Rows are points. Each copy is the shape, with its points in the same order, turned, moved and blurred by noise. Is it also mirrored, or only turned?
In the rows, 128 means zero.

Shape:
[[ 93 101]
 [209 110]
 [ 95 109]
 [157 103]
 [ 94 218]
 [126 156]
 [122 134]]
Copy 1, 7 rows:
[[150 154]
 [140  40]
 [146 155]
 [151  95]
 [ 47 167]
 [104 128]
 [120 135]]
Copy 1 is: mirrored
Copy 2:
[[ 97  80]
 [194 130]
 [ 85  91]
 [155 108]
 [ 47 178]
 [ 98 143]
 [112 122]]
Copy 2 is: only turned
Copy 3, 7 rows:
[[ 90  77]
 [192 129]
 [ 86  82]
 [148  99]
 [ 42 183]
 [ 95 137]
 [103 115]]
Copy 3 is: only turned

Shape, 8 rows:
[[139 109 131]
 [ 42 114 167]
 [172 129  78]
 [178  93 102]
 [127 171  96]
 [126  91 170]
 [ 62  74  99]
 [163 161 172]]
Copy 1, 8 rows:
[[136 100 125]
 [137  46 217]
 [102 133  91]
 [140 115  81]
 [ 87 143 135]
 [175  81 150]
 [ 99  32 150]
 [183 161 154]]
Copy 1 is: only turned
Copy 2:
[[148 108 128]
 [125 127 223]
 [120 117  65]
 [148  82  80]
 [107 164 104]
 [173  98 161]
 [ 81  74 176]
 [188 164 121]]
Copy 2 is: only turned

Shape, 7 rows:
[[153 114  87 122]
 [118 180 101  27]
 [167 111 103 146]
 [106 160 228 102]
 [127 143 122  69]
 [ 70 132 183 115]
 [110 165 162 140]]
Copy 1, 7 rows:
[[160 114 150  73]
 [ 51 151 151  38]
 [187 130 140  89]
 [ 92 200  74 144]
 [ 97 142 126  72]
 [ 89 144  94 154]
 [117 174 131 136]]
Copy 1 is: mirrored
Copy 2 (7 x 4):
[[139 162  96 119]
 [126  67  32 158]
 [145 177 117 123]
 [163  33 176 142]
 [137  88  76 133]
 [104  56 167 111]
 [123  99 157 158]]
Copy 2 is: mirrored

Shape:
[[ 79 115  96 160  85 158]
 [160  92 156 154 159 145]
 [ 94 150 104 121 234 139]
 [178 137  79 173 152 121]
 [123 142 142 175 167  88]
 [ 67 165 115  89 167  74]
 [163 130 193  74  78 192]
 [139 156 106 193 181 144]
 [ 59 138 142 148  95 113]]
Copy 1 (9 x 6):
[[155 132  68 113 114  82]
 [109  81 153 143 134 136]
 [ 29 147  96 117 112 159]
 [132  91 105 168  57 160]
 [ 96 133 158 177  92  99]
 [ 59 174 146  70  51  91]
 [198 147 165  69 164 163]
 [ 91 134 106 189  96 152]
 [128 160 122 117 111  55]]
Copy 1 is: mirrored
Copy 2, 9 rows:
[[ 69 132 120  97  88 167]
 [127  98 113 180 156 149]
 [ 63 103  46 118 212 106]
 [136 149  45 158 121 133]
 [ 88 162 103 171 162 107]
 [ 74 150 109  77 185  63]
 [180 105 176  89 173 203]
 [ 87 154  49 166 159 155]
 [ 58 161 159 101 129 132]]
Copy 2 is: only turned
Copy 3, 9 rows:
[[142 174 114 139 150 218]
 [120  92 117 157 148 125]
 [ 89 154 116  83 230 114]
 [163 144  70 129 146 118]
 [123 165 132 166 151 102]
 [142 197 183  70 189 119]
 [ 97  70 175  87  71 183]
 [ 95 171  59 145 159 108]
 [139 199 169 147 151 196]]
Copy 3 is: mirrored

Shape:
[[ 52  84 174 139 163 178  75  69]
 [139  98 123  99 155 126 127 101]
 [ 38 177 137 104  80  85 136  63]
 [ 69  83 137 154  89 116 155 163]
 [ 92  89 160  60 157 125 174  98]
 [151  78 192 143  89 166  94 164]
 [ 67  74  90 170 121 170 156  92]
 [154 121  76 116  60 164 119 115]
 [150 172  87 164 158 151 150 161]
 [115  82  99 102 173 126  81 103]
 [121 112 128  94 126 129 147  87]
 [105  91 153  74 100 143 112  71]
 [154 186 149 165 125 111  70 168]
 [ 73 181  78 123 154 188 153 140]]
Copy 1, 14 rows:
[[101 119 161 112 182 166  73  68]
 [126  76 128 140 134 135 113 160]
 [  7 128 140  56 133 105 120 145]
 [112 102 128  99 137 104 190  75]
 [ 98  57 196 137 126 150 132 143]
 [213 107 126  61 127 128 137 104]
 [ 79 132 108 150 117 177 145  67]
 [124 106  54  89  88 166 143 165]
 [135 170  99 153 150 147 183 186]
 [117  56 103 144 174 148  90 140]
 [100  93 149 118 111 131 126 159]
 [107  56 154  73 109 148  98 126]
 [165 172  92  75 191  87 141 183]
 [ 74 157 114 129 177 209 182 163]]
Copy 1 is: mirrored
Copy 2 (14 x 8):
[[106  33  80 148 194 101  93  56]
 [130  99  95 107 137 107 126 136]
 [ 12 161 125 131 154 114 105  66]
 [ 77  82 147 204  99 114 125 126]
 [ 79  71 118  98 167  99 172 141]
 [155  34 171 153 110 169  85 120]
 [116  90  85 193 104  80 161  65]
 [132 125  96 129  53 166 121  95]
 [167 162  92 193 141 161 156 140]
 [131  82  51 116 137  99 101 135]
 [109 113 115 103 129 114 143 111]
 [ 88  71 116  81 129 121 116  84]
 [150 154 124 174 155 185  48 139]
 [106 143  49 192 152 172 180  99]]
Copy 2 is: only turned
Copy 3:
[[117  90 193 191 150 158  43 103]
 [128 110 104 173 137 119 135 125]
 [ 74 201 192 131  75 113 116 102]
 [ 84  90 147 105  88 112  97 189]
 [100 106 164 200 138  86 154 148]
 [174  84 137 130 124 180  90 215]
 [ 61  46 146 126 103 138  95  95]
 [106 110  88 129  69 197 149 121]
 [ 95 112  82  70 181 152 151 125]
 [108 120  83 194 153 127  91 112]
 [111 119 127 170 113 125 147 118]
 [130 129 156 202  87 156 116 138]
 [165 179  96  67 162 170  85 158]
 [ 26 128 135 111 183 166 142 109]]
Copy 3 is: mirrored
Copy 4, 14 rows:
[[ 91 157 187  80 178 214 126  96]
 [159 123 114  92 161 140 140 127]
 [ 71 196  93  66 117  96 118  43]
 [ 82 119 133 120  76 140 200 120]
 [133 157 137  57 173 104 192 128]
 [158  84 211  96  59 162 134 133]
 [114 145  94  98 114 209 190  80]
 [173 126  80  72  56 168 116  98]
 [183 168  97 176  98 160 138 119]
 [125 113  93  97 174 182 115 147]
 [142 138 107  74 136 130 147 108]
 [131 140 133  27 141 138 123  98]
 [150 134 157 185  88 123  65 119]
 [158 233  81 136 101 184 154 123]]
Copy 4 is: only turned

Shape:
[[ 91 138 131 138 162 118 123 170 122]
 [112 101 118 106  97 129  42 150 187]
 [179 136  68 170  64 107 177 124 151]
 [156 128  83  89  71 155  81 168 112]
 [123  92  68 127 108 147 235 108 166]
 [127  91 104 107  87 161 154  87 115]
 [161 150 140 185 172  89  45 132 118]
 [172 136 187 120 156  59  57 178 121]
 [154 130 168 175 182 130  56 197 130]
 [121 172  78 111  66 139 155 103 156]
 [141 115  86  71 171 125  49 158 140]
 [182 160 182 148 196 139 111 152 149]]
Copy 1 (12 x 9):
[[122 166 123 132 137 100 136 156  58]
 [ 49  80 106  85 131  74 128 124 109]
 [152 126  90 116 198 139 142 165 201]
 [101 115  87  93 100  84  74 172 160]
 [161 100  80 125 151 165 214 220 151]
 [136  96  58 122  92 155 151 156 152]
 [ 98 154  94 131 192 117  70  77  61]
 [138 113 126 135 175  45  69  78  50]
 [ 75 141 126 178 172  83  73 120  46]
 [134 123 129  73 130 161 147 164 175]
 [ 87  94  84  74 131  87  74 166  47]
 [124 104 150 177 176 137  75 127  52]]
Copy 1 is: only turned
Copy 2 (12 x 9):
[[105  93 156 153 177 138 123 147 127]
 [177 124  92 118 208  80  91 128 142]
 [181 130 112 190  78  67 183 181 152]
 [163 173 100  92 143  91 106 207 121]
 [200  53 161 145  80  72 194 157 106]
 [179 111 118 111  83 103 136 139  84]
 [ 78 125  72 180 154 141  93 132 190]
 [ 48 153 126 147 176  82  71 130 188]
 [ 92 119 142 149 181 151  66 149 221]
 [176 143 102 129 128  82 206 153 104]
 [101  89  81  84 189  92  79 175 142]
 [ 80 107 148 119 138 137 133 122 229]]
Copy 2 is: mirrored

Shape, 14 rows:
[[202 182 176 127 129  58 134 106 110 105 133]
 [100 108 132  65 153 143 129 140 188  90 154]
 [159 153 165  91 142 115 163 200 109 120 104]
 [124 134  88  78 151 169 170 128 189  74 139]
 [ 87 102 164  96 174 142 128 155 168  80 140]
 [104 122 112  91 168 125 162 190 167 120 191]
 [128 143 149  51 177 174 126 148 123 111 179]
 [113  86  95 174 120 148 188  89 169  43 224]
 [156 105 132  71 119 129  84 168 115 128 127]
 [135 178 138 119  90  33 170  87  54  85 130]
 [154 147 189  85  88  92 137 105 118 183 122]
 [166 153 132 109 139  46 107 108 111 160 132]
 [138 220 147 162  98  75 116 123  85 136 118]
 [ 97  86  78 187 216 153 190 117 119 119 158]]
Copy 1, 14 rows:
[[192 137 173 114 142  66 181 154 122 130  71]
 [105 101 166  64 103 127 114 103 207 118 157]
 [135 113 204 144  97  78 155 195 156 141 150]
 [104 139 160  97  98 144 147 118 225  79 164]
 [ 91  64 180  90 115 127 126 105 184 115 158]
 [ 81 128 175  68 154 118 121 164 201 123 174]
 [110 128 200  65 103 141 155 115 158 164 195]
 [ 97 123  84  38 159 171 166 116 157  20 139]
 [137 117 151 101  71  73 112 130 145 161 162]
 [104 161 166 109 106  85 209 166  94 118  19]
 [174 124 146 109 101 120 130 166 142 196  70]
 [146 156 146 121 149  61 149 135 145 176  77]
 [137 170 188 156 149 106 138 156  79 133  56]
 [ 52 107  95 149 193 154 205 131 168  98 184]]
Copy 1 is: mirrored
Copy 2, 14 rows:
[[115 155 190  72 107  41 137 192  74 141 132]
 [133 122 121  53 164  91 109  90 186 114 153]
 [107 167 106  80 163 106 162 153 120 121  73]
 [146 166 120  65 127  93 147  66 173  76 149]
 [125 106 136  58 195 111 134  79 174 132 121]
 [ 93 152  93  66 199  99 162  88 148 127 175]
 [163 138  85  45 174 126 114 106 118 129 150]
 [ 99  79 164  57  86  95 183  56 149  83 243]
 [127 122  76  94 147 115 108 174 148 122 125]
 [ 55 103 157  60  88  13 130 151  49  70 107]
 [ 65 143 120  49  81  82  85 181 115 171  97]
 [101 142 121  95 129  19  83 172 100 164 131]
 [ 57 151 180 133 111  78 103 159  52 126 119]
 [132  88  96 129 124  70 198  25 124 151 181]]
Copy 2 is: only turned

Shape:
[[147 107 127 126 135 116 125  87 118 246 113]
 [145 101 128 118 126 190 168  94 142 131 147]
 [ 76 103 142 140  85 104 154 129 139 101 110]
 [152 116 128 105 104 122 142  70 172 101 116]
 [ 47 113 112  91 131 128 134 138 137 122 130]
 [145 109 136 128 119 140 121 139 159 124 124]
 [133 104 150 136  76 118 163 130 117 115 114]
 [151 202 134 125  84 150 133 126 139 124 249]
 [110  96 111 143 129 179 161 132 155 153 128]
 [143  93 135 134 137 105 146 124 121 131 125]
 [135 142 123 144 117 104 163 122 119 138 103]
 [ 79 137 136 133 134 114 115 125 109 100 124]
 [144 132 126 101 123 128 124 137 130 121 101]
 [ 99 110 140 136 100 134 120 128 140 128 114]
 [151 152 141 111 124 115 121 107 114 171 122]
 [111 106 102 140  87 125 121 124 119 130 135]]
Copy 1:
[[105 111  97  98 174  94 156 103  90 196  67]
 [170  97 141 137 123 168 158 103 140 135  84]
 [ 90 104 156 111  71 120 148 147 154 121 140]
 [158 132 132  96  80 137 116  82 154 145 115]
 [ 85 104 142  71 130 153 147 147 161  86 112]
 [135 130 137 127 124 149 111 145 152 149 108]
 [132 112 148 129  87 127 149 144 117 146 148]
 [103 204 179 152 148 231 177  82 139 161 141]
 [131  95 122 135 122 159 166 151 151 133  66]
 [130 113 120 136 136 112 134 128 144 139 137]
 [120 152 115 126 108 104 157 133 116 130 121]
 [ 80 129 153 122 121 126 120 128 136  83 126]
 [139 146 131 105 127 138 110 144 119 123 117]
 [ 95 112 151 115 103 136 122 143 133 137 107]
 [117 157 136 106 154 119 134 108  96 156 108]
 [ 90 109 116 122 104 161 131 131 120 137 128]]
Copy 1 is: only turned
Copy 2 (16 x 11):
[[ 78  81  96 126 150 157 170 157  97 205 114]
 [191  64 141 111 136 165 155 123 129 127 125]
 [111  93 114 115 123  91 118  93 182  96 118]
 [178  98 101  69 132 110 140  92 142 162 140]
 [ 92 120 145  81 145 127 162 117 160  79 132]
 [153 107 141 126 139 126 126 137 150 148 154]
 [139  88 117 143  92  99 120 113 141 126 121]
 [153 119 180 145  84 179 156  59 109 138 247]
 [147  78 123 126 156 173 149 137 165 117 122]
 [130  91 121 138 141  93 156 132 125 138 122]
 [122 129 103 141 114 116 154 101 138 150 110]
 [ 97 133 149 118 142 107 135  79 138 107 120]
 [141 138 136 117 127 115 137 132 139 149 124]
 [116 104 136 112 138 121 110 114 159 125 130]
 [107 122 135 119 113 134 150 115 105 184 126]
 [116 115  99 125 135 125 113 119 129 109 148]]
Copy 2 is: only turned
Copy 3, 16 rows:
[[159  89 179  80 120 117 152 129 113 223 173]
 [153 106 132 173 128 160 153 111  70 136 166]
 [116 108 129 130  86 169 126 119 172  92 144]
 [108 114 138 143  85 123 124  78  82 120 131]
 [102 105  79 110 146 171 123 117 155 123 163]
 [125  98 142 161 118 134 101 132 115 138 138]
 [147 100 160 130  87 153 130 138 128  89 145]
 [214 172 100 155 126  88  61 117  92  98 213]
 [146  93 110 173 127 161 152 138 122 161 157]
 [133  77 168 135 130 124 134 117 132 120 151]
 [147 119 152 122 113 110 153 132 143 120 133]
 [125 131 132 118 155 154 109 105 168 107 140]
 [120 109 139 120 136 124 113 140 107 123 117]
 [128 112 134 134 109 165 106 126 144 136 141]
 [147 130 164  94 134 106 120 130 108 152 151]
 [167  90 122 119 109 155 106 112 140 127 135]]
Copy 3 is: mirrored

Shape (18 x 12):
[[143 132 172 155 113 113 160 143 158 123 181 135]
 [112 131  92  95 162 156 113 153 154 164 122 159]
 [117 111 127 166 139 143 131  81 119 117 170 133]
 [ 87 137 163 144  99  59 145 159 149  98 123 148]
 [107 138 115 117 146 138  84 124 113 169  99 201]
 [ 83 113 152 156  95  59 165 167 151 177 133 151]
 [142 139 168 163 102 136 129 153 100 120 168 134]
 [150 146 122 101 142 140 108  95  90 141 126 107]
 [101 102 147 171  86 117 187 185 141 184 128 157]
 [104 132 105 127 138 168  90 132 146 141  85 160]
 [123  65 138 140  85  79 176 185 139 113 134 187]
 [147 161 125 156 178 137 143 108  90 105 133 134]
 [176 170 123 187 127 126 123 103 125 108 142 117]
 [111 135 115 107 151 182 109 104 122 141  68 129]
 [175 128 151 156 157 133  90  90 130 150 114 108]
 [ 91 113 189 148 104  94 155 160 137 105 145 170]
 [137 158 107 104 115 166 125  82 136 166 102 165]
 [134 147 107 154 110 126  93 112 113 133 141  98]]
Copy 1 (18 x 12):
[[157  94 167 140 105 155 124 163 141 117 103 155]
 [ 98  91  94 102 195 125 144 149 115 172 134 152]
 [157 107 116 178 135 147 123 114 146 119 152 105]
 [ 97  80 177 111  86  94 123 137 119  90 108 140]
 [ 86  92 105 123 166 138 152 109  59 154 152 142]
 [139  74 194 131 120  61 139 152 104 146 103 131]
 [148 121 147 141  91 172 134 159 109 127 111  99]
 [128 132 103  96 143 166 156 109 133 157 162 105]
 [156  78 167 147 121  85 155 172 105 172  57 128]
 [ 89 118  80 121 169 131 119 100 100 155 112 142]
 [141   7 149 130  95 113 120 155 103 130  63 109]
 [144 123  82 132 134 153 170 131 123  87 151 117]
 [175 152  89 127  90 148 124 131 118 104 144 129]
 [ 95 129  81 122 177 142 151  87 132 159 107 125]
 [169 153 120  97 144 174 116  97 102 125 134 116]
 [116  72 195 149 106 123 128 146 107  98  83 131]
 [115 112  90 127 139 143 158  86 117 192 140 165]
 [132 153 111 127 115 132 101 134 118 149 146  98]]
Copy 1 is: only turned
Copy 2 (18 x 12):
[[148 161 143 143 118  87 179 168 116 144 145 110]
 [135 118 105 130  84 182  89 172 107 153 125 150]
 [120 130 161 147 103 152 167 112 121 110 124 100]
 [ 86 147  79 134  90  55 155 176 114 125 122 102]
 [ 94 102 119 114  57 149  91 126 105 138 130 177]
 [102 118 105 179  62  62 161 187 122 176 114 120]
 [146 125 156 111 105  87 175 143  76 124 133 117]
 [129  92 122  90 134 160 146 103 111 149 107 126]
 [140 125 139 172  46  76 165 203 106 164  86 140]
 [118 132 123 107  68 156  75 142 106 128  95 138]
 [141 113 101 153  61  59 169 213 152  97 124 135]
 [104 129 137 129 154 151 161 118  84 103 106 147]
 [145 148 145 139 153 104 145  88  91 117 104 124]
 [107 125 128  80  92 183 100 130 116 138  65 138]
 [117 110 177 111 152 125 110 103 133 150 109 124]
 [ 95 149 124 127  74  67 176 191 114 119 140 114]
 [136 144 115 104  75 168 123  98 131 161  99 169]
 [142 105 127 123 116 122 128  94  92 139 106  90]]
Copy 2 is: only turned
Copy 3:
[[131 138 185 142 114  99 165 103 134 107 143 115]
 [ 95 145 123 163 122 140  61 130 169 130 132 150]
 [142 131 108 144 129 153 170  97 128 138 170 137]
 [106 135 141  83 125  58 150  98 133  88 105 138]
 [142 125  82 141 117 116  80 145 187 152 118 176]
 [ 75 119 161 116  84  76 161  92 156 134  77 145]
 [142 141 160 110 106 110 171 148 152 130 169 120]
 [146 136 121 122 139 140  92 148 104 182 157 132]
 [ 83 119 177 125  44 118 159 111 171 122  88 140]
 [127 160  90 124 124 158  81 139 178 123 112 146]
 [ 93  60 162 100  82  92 144 101 163  68 121 129]
 [144 143 111 144 132 134 144 167  86 125 163 165]
 [157 155 118 150 130 124 168 160  99 125 138  94]
 [144 162  96 109 122 180  68 134 133 149 119 155]
 [166 133 133 142 170 160 138 155 125 167 113 125]
 [131 123 162  86 106  81 163  94 158  88 129 160]
 [166 147  98 155  89 141  67 120 140 155 122 130]
 [123 155 101 121 135 128 143 142 131 163 144  95]]
Copy 3 is: mirrored

Shape, 15 rows:
[[123 103 105 116 157 119 117 163 161 116 110 109]
 [148 105 113  96 163 112 142  99 103  98 107 136]
 [187 214 118 133 157 113  86 100 152 102 157 117]
 [134 121 101 126 151 104  97 110 113 121 122 144]
 [151  92 148 133 133 167 100 100 145 119 140 115]
 [114  93 115 103 142 102  93 132  35 148 152 103]
 [138 132 106 119 128 214 120 113 112 187 154 113]
 [110 100 100 118 153 151 105 104 154 117 142 146]
 [131 105 125 111  76 111 101 106  97 170  38 249]
 [ 94  94 112 142 146 104 138 123  43 147 172 132]
 [112  94 116  73 124 109  89 106 112  96 158 144]
 [ 88 106 179  66 127 114 129 107 147 113 161 116]
 [125 129 119 120  62 117 164 103 124 121 127 111]
 [202 159 101 136 150 141 127 194 149 111 158 122]
 [ 93 148 119 136 101 113 137 156  15 105 126 129]]
Copy 1 (15 x 12):
[[134 108 139 137 125  94 139 130 143 131 108 179]
 [117  77 131 104 105 107  77 119 101 129 136 154]
 [156 138  92 166 128 169  91  79 141 172 190 130]
 [118 115 100 134 116 122  83 137 125 112 152 170]
 [145 116 146 162 110 163 109 136  96 105 100 136]
 [ 54 110 129 135 171 104  74 173 107  87 151 130]
 [ 88 136 136 128 109 189 119 117 153  71  99  89]
 [152 112 125 135 105 129 110 123 131  72 122 159]
 [103 174  96  48  31 138  71 224 102 116 132 195]
 [ 58 102  85 127 151  91 101 153  87  66 140 117]
 [153 104 150 127 128 101  79 164 111  81 167 139]
 [184 123 153 103 168 105 107 148  83  98 121 115]
 [144 134 106 123  97  93  93 160 117 137 102  76]
 [107 108 126 162 107 143 182 103 148 175 167 131]
 [ 39 162 111 126 115  55  86 141  87 110 162 105]]
Copy 1 is: mirrored
Copy 2 (15 x 12):
[[120 112 119 130 109 152 118 128 110 116 151 139]
 [109 118 106  89 175 115 133 111 131 129 139 156]
 [237 106 118 106 155 126 110 168 160 159 111 147]
 [127 106 100 126 157 124 115 118 146 162 130 129]
 [144 141 124 109 139 166 133  92 122 137  74 157]
 [120 131  87 129 200 121  96  76  83 164 128  73]
 [176 175  70 110 133 181 155  67 157 122 105  94]
 [136 112 123 133 134 160 126  78 160 134 132 149]
 [ 47 160  92 112 107  78 166 113 200 238 121 118]
 [116 123 103 165 217 120 140  69 109 143 127  75]
 [137 113 129 117 150 114  99  53 117 173 139 152]
 [148 127 188  98 130 101 133  52 111 126 124 126]
 [154 121  90 126 125  67 176  82 115 123  98 137]
 [202 151  97 147 137 168 151 176  99 146 163 157]
 [119 173  70 176 191  50 110 104 113 138 128  92]]
Copy 2 is: only turned

Shape:
[[139  92 114  58 133 153 133 146 104 100 117 122]
 [164 116  57  55  88  68  94 157 114 187  94  99]
 [118 112  97 148 101  98 121  82  95 118  57 138]
 [ 66 168 132  74 165 174  98  74 137 177 127  33]
 [127 142 110 121 141  90  67 165 187 139 122  36]
 [135  70 179 106 115 137  45 178  79  88 104 112]
 [166  97 106 164 191 126 137 121 123 137 146  68]
 [121 152 144 119 210 132  46 155  82  87  45  92]
 [153  92  62 132 200 142 104 136 111 143 157  73]
 [ 75 139 132  79 135  89 112 108 168 160 136 158]
 [188 131 124  67 211 173 129  83 187 159  54 139]
 [143 159  55 152 113  83 164 201 147 124 158 150]
 [188 133 180  53 103  66 134  88 128 196 131  82]
 [115 135 112 172 139 126  56 199  76  84 132 138]
 [178  90  68  69  93  57 152 119 128 108  80 114]
 [172 140 143 111  95 125 166 105 139 130  94 108]
 [ 86 120 160 110 199 162 162 163  85 145  71 103]
 [118 118  94 102 126 116 138 150 134 160  78 146]]
Copy 1:
[[ 81  92 111 128  85 148  98 138 164 110 137 173]
 [117 192  18 115  87 116  81 142 125 118 162 158]
 [123 111  76 121 186 136 144  94 117 156 140 162]
 [ 91 114 145 143 135 189  50 100 128  98 229  48]
 [139 173  77 204 105 179 131 137 124  75 198  97]
 [ 86  88  70 226 107 178  95 138 157 136  81 152]
 [202 108 137 174 125 122 110 124 180  86 179 142]
 [ 97  72  75 221 194 189  85 195 140 114 170 148]
 [181 106 122 170  93 132  81 136 186 115 217 166]
 [ 62 189 155 142 136 130 135 131 136 154 173 109]
 [134 166 173  79 174 219  72 171 168  78 159 176]
 [158 141 119 139  69  78 184 183  92 140 176 161]
 [103 199 111 127 130  97  57 102 123  50  99 102]
 [133  71  89 236 109 140 133 176 111 179 148 163]
 [105 155  52  94 120 106 143 111 138  81 141 198]
 [133 127 125 100 133 138 127 123 103  73 106 134]
 [111  55 128 132 157 149 102 201 191 119 147  85]
 [116 141  98 103 128 142 133 169 141 150 149 136]]
Copy 1 is: only turned
Copy 2:
[[151  90 144 150 155 108 117 101 142 132 160  59]
 [121 102 165 137  85  22 180  98 194  87 139  78]
 [180 124 132 142 133  82 148  58 171 131 153 182]
 [136 209 160 120  99 130  40  42 186  85  86  59]
 [110 151 194 168  73 129 121 116 188  24 104 121]
 [160  32 219 154 115 123  93 118 115 113 131 137]
 [126 132 153 155 170 171 154  91 176  83  85 123]
 [189  95 188 187 199  84  42 104 179  50  97 143]
 [ 96 125 161 186 173 152 134  88 215 103  84  88]
 [106 162 161  86 104  97  90 125 199  99 186 131]
 [210 138 100 106 161 135  96 146 249  78 141  57]
 [ 65 164 123 177 131  97 173 175 156 119 146 150]
 [133 112 152  33  93  95 165  88 149  67  95  65]
 [107  78 180 201 148  97  81 145 143 124 104 188]
 [145  91 116 143 121  59 211  78 168  84 187  99]
 [176 141  98 101 109 131 156 111 132 100 123 112]
 [188 174 201 139 201 123 102 124 143 133 127  95]
 [155 153 154 138 120  81 136 134 191 132 162 116]]
Copy 2 is: mirrored
